Each wall is flat, endless, passes through zero and stands at right angles to its row. A trip goes straight from one point to another. List the walls that it crosses, first one first.

Walls:
(1): [-0.021, -0.019]
(2): [0.086, -0.041]
(3): [0.051, -0.008]
(4): [-0.023, -0.040]
(5): [-0.011, 0.054]
Trips:
[0.010, 0.024] to [0.018, 0.011] -> 2
[0.044, -0.039] to [0.018, -0.030] -> 1
[-0.050, 0.026] to [0.014, 0.014] -> 4, 1, 3, 2
[0.001, -0.016] to [-0.049, 0.048] -> 3, 2, 5, 4
[-0.032, -0.021] to [0.048, 0.071] -> 5, 4, 1, 3, 2
[0.068, -0.006] to [0.036, 0.010] -> 5
[0.047, -0.003] to [0.012, -0.003] -> none
[0.043, -0.062] to [-0.037, 0.094] -> 1, 4, 5, 2, 3

Walls:
(1): [0.024, -0.064, 0.054, -0.018, 0.018, 0.013, -0.060, 0.016, -0.029, 0.003, 0.033]
(2): [0.010, 0.018, 0.033, -0.035, -0.011, -0.017, -0.053, -0.032, -0.035, -0.009, -0.015]
(3): [0.031, -0.046, 0.032, 0.042, -0.039, 0.031, -0.008, -0.035, 0.052, -0.044, -0.007]
(4): [-0.039, 0.011, -0.033, 0.004, 0.006, -0.009, 0.016, -0.057, -0.035, -0.049, 0.066]
(5): [0.031, -0.018, -0.024, 0.043, -0.024, 0.068, 0.055, 0.052, 0.004, 0.024, 0.026]
(6): [0.028, 0.013, -0.028, 0.017, -0.036, -0.001, 0.005, -0.024, 0.011, 0.003, -0.040]
(7): [-0.083, -0.020, -0.042, -0.047, -0.036, 0.001, 0.043, 0.052, 0.003, 0.023, -0.072]
(8): [-0.001, -0.010, -0.022, -0.032, 0.033, -0.003, -0.049, 0.016, -0.001, 0.049, -0.040]
(9): [-0.071, 0.080, -0.025, -0.039, 0.072, 0.049, -0.005, -0.032, 0.006, -0.010, -0.058]
(10): [-0.020, 0.072, -0.016, -0.002, -0.032, 0.035, 0.027, 0.033, -0.009, 0.039, 0.037]
Trips:
[-0.058, -0.007, 0.056, 0.031, 0.014, -0.111, 0.038, 0.022, 0.020, -0.018, 0.060] to [-0.005, 0.014, -0.044, -0.034, 0.015, 0.062, -0.030, -0.029, 0.032, 0.044, 0.010] -> 10, 9, 8, 7, 5, 6, 4
[0.035, -0.006, 0.013, -0.015, -0.011, 0.010, -0.033, -0.057, -0.035, -0.001, -0.026] to [0.023, 0.024, -0.037, 0.011, 0.007, -0.005, -0.008, 0.026, 0.017, -0.069, 0.013] -> 8, 1, 2, 5
[-0.040, -0.001, -0.018, -0.045, 0.001, -0.014, -0.018, -0.022, -0.030, 0.009, -0.067] to [-0.026, -0.008, 0.126, 0.051, 0.032, 0.002, -0.005, 0.030, -0.049, 0.027, -0.001] -> 1, 6, 7, 9, 8

Walls:
(1): [0.036, 0.076, 0.007, 0.007, 0.021, -0.011, -0.016, 0.020, 0.015, -0.022, 0.024, 0.024, -0.001, -0.051, 0.032, -0.058, 0.001, 0.040, 0.026, 0.004, 0.001, 0.032, 0.017, 0.078, -0.041, 0.070, -0.035, 0.005, -0.024, 0.039, -0.051, -0.037]
(2): [-0.025, 0.056, 0.011, -0.011, 0.031, -0.015, 0.033, -0.009, -0.006, 0.047, 0.000, -0.069, -0.013, 0.018, -0.058, 0.010, -0.070, -0.040, 0.010, -0.047, -0.016, -0.018, -0.107, 0.003, 0.029, -0.055, -0.065, 0.023, 0.007, -0.008, -0.029, -0.019]
(3): [-0.021, -0.062, 0.024, 0.039, 0.033, 0.041, -0.049, 0.003, 0.013, 0.001, 0.030, 0.008, -0.040, -0.023, -0.042, -0.054, -0.018, -0.015, 0.036, 0.006, 0.065, -0.057, 0.025, 0.038, -0.068, -0.095, 0.060, 0.014, 0.008, 0.036, 0.048, -0.017]
(4): [-0.023, 0.060, -0.039, 0.028, -0.031, 0.068, -0.031, 0.066, -0.002, 0.017, 0.060, -0.031, -0.012, 0.007, 0.035, -0.022, -0.024, 0.031, 0.052, -0.065, 0.017, -0.074, 0.041, 0.042, 0.011, -0.031, 0.026, 0.038, -0.040, 0.037, 0.009, 0.011]
(5): [-0.026, 0.046, -0.006, -0.080, -0.027, 0.002, 0.026, -0.044, 0.004, 0.026, 0.008, -0.013, -0.034, 0.027, 0.009, -0.018, -0.004, 0.050, -0.040, 0.013, -0.018, 0.016, -0.006, 0.022, -0.002, -0.001, -0.033, -0.049, 0.055, -0.069, -0.026, -0.034]
(6): [-0.021, 0.072, -0.055, 0.016, 0.052, -0.017, 0.007, 0.048, -0.049, 0.009, 0.030, 0.033, -0.039, -0.003, 0.003, -0.043, 0.017, 0.005, 0.005, -0.012, -0.005, -0.045, -0.018, 0.055, 0.004, 0.037, -0.012, -0.009, 0.007, -0.040, -0.026, -0.012]
Trips:
[-0.032, 0.010, -0.009, 0.075, -0.048, 0.044, -0.049, 0.011, -0.021, -0.003, 0.039, 0.061, -0.042, -0.028, -0.011, 0.039, -0.044, -0.005, 0.002, -0.035, -0.014, 0.046, 0.031, 0.077, -0.002, 0.039, 0.002, -0.053, 0.071, 0.040, -0.066, 0.027] to [-0.038, 0.021, -0.015, 0.006, -0.057, -0.058, -0.046, -0.025, 0.008, -0.041, -0.049, 0.009, 0.022, -0.029, -0.016, 0.030, 0.025, 0.038, -0.091, 0.045, -0.010, 0.031, -0.029, 0.016, -0.037, 0.016, 0.000, 0.013, -0.053, -0.001, -0.034, -0.006] -> 3, 4, 6
[-0.025, 0.016, 0.086, 0.014, 0.037, -0.050, 0.006, -0.038, 0.077, 0.057, 0.006, -0.026, 0.009, 0.046, 0.009, -0.022, 0.046, 0.032, 0.004, 0.013, 0.013, -0.013, 0.028, -0.018, -0.049, 0.064, -0.010, -0.041, -0.035, 0.017, 0.016, 0.005] to [-0.052, -0.025, -0.042, 0.025, 0.005, 0.023, -0.097, -0.018, 0.005, -0.043, 0.036, -0.056, -0.029, -0.047, 0.015, 0.034, 0.019, -0.002, 0.040, -0.021, -0.041, -0.010, -0.007, 0.031, -0.041, -0.002, 0.008, -0.020, -0.030, 0.011, -0.001, 0.023] -> 3, 5, 4, 6
[-0.062, 0.004, 0.041, -0.088, -0.004, -0.025, -0.005, 0.021, 0.012, 0.022, 0.006, -0.016, 0.041, 0.019, -0.017, -0.012, -0.017, 0.043, 0.042, -0.025, 0.044, -0.017, -0.109, -0.025, 0.111, -0.018, -0.054, -0.044, -0.003, -0.065, 0.038, -0.008] to [0.033, -0.017, 0.020, -0.019, 0.004, -0.018, -0.002, -0.011, 0.007, 0.000, -0.087, -0.018, -0.007, 0.072, 0.018, 0.055, 0.019, 0.055, -0.043, 0.005, -0.081, 0.022, 0.048, -0.003, -0.049, 0.033, -0.060, 0.018, 0.008, 0.037, -0.001, -0.063] -> 6, 1, 2
[-0.009, -0.030, 0.003, 0.058, -0.007, -0.035, 0.029, 0.046, -0.031, 0.020, -0.017, 0.057, 0.015, -0.034, -0.044, -0.026, 0.012, -0.046, 0.021, -0.014, -0.003, 0.031, 0.079, 0.028, 0.088, 0.024, 0.010, -0.020, -0.001, -0.009, 0.010, -0.023] to [0.026, 0.027, 0.050, 0.040, -0.040, -0.010, -0.038, 0.013, 0.068, -0.019, 0.049, 0.003, 0.011, -0.043, 0.016, -0.033, 0.043, -0.037, -0.034, 0.022, -0.063, 0.027, 0.004, -0.030, 0.060, 0.001, 0.014, 0.056, 0.069, -0.035, 0.038, 0.033] -> 1, 6
[0.044, 0.072, 0.030, -0.046, 0.047, 0.084, 0.062, 0.013, 0.029, -0.006, -0.007, -0.024, -0.011, 0.002, -0.046, 0.031, 0.003, 0.015, -0.028, 0.009, -0.031, -0.036, 0.051, 0.047, 0.055, -0.019, -0.019, 0.058, -0.029, 0.010, -0.026, -0.022] to [0.029, -0.006, 0.070, 0.003, -0.020, 0.079, 0.037, -0.023, 0.058, 0.015, 0.056, 0.055, 0.101, -0.035, 0.082, 0.004, 0.073, 0.029, 0.013, -0.005, -0.033, 0.028, -0.018, 0.004, 0.077, 0.059, 0.021, 0.074, 0.048, -0.032, 0.090, -0.023] -> 6, 2, 5, 4
[0.054, 0.054, -0.062, 0.020, 0.004, -0.002, -0.020, 0.082, -0.017, -0.033, -0.015, -0.032, -0.007, 0.027, -0.034, 0.051, 0.061, -0.030, -0.019, 0.049, 0.073, 0.011, -0.033, -0.016, 0.022, 0.029, 0.034, 0.022, 0.029, -0.080, 0.000, 0.021] to [-0.046, 0.003, -0.015, -0.004, -0.076, 0.034, -0.036, 0.044, 0.034, -0.041, 0.005, 0.059, 0.051, -0.027, -0.005, 0.016, -0.026, 0.041, 0.007, -0.055, -0.042, -0.005, 0.025, 0.012, -0.037, -0.003, 0.016, -0.024, -0.030, -0.004, -0.040, 0.033] -> 4, 1, 6
[0.019, 0.020, 0.014, 0.012, -0.009, 0.039, 0.014, 0.056, -0.047, -0.012, -0.035, 0.002, 0.042, -0.041, 0.010, -0.077, -0.027, 0.038, -0.028, -0.022, -0.031, -0.097, -0.053, -0.026, 0.021, 0.094, -0.016, -0.073, -0.038, -0.046, 0.022, -0.022] to [0.017, 0.005, -0.012, -0.008, 0.015, 0.053, -0.009, -0.037, -0.023, -0.012, -0.055, 0.030, 0.039, 0.032, 0.026, 0.024, 0.002, 0.045, 0.014, -0.064, 0.037, 0.002, -0.018, 0.030, 0.017, 0.040, 0.079, -0.017, 0.016, 0.045, 0.027, 0.079] -> 2, 5, 1, 6
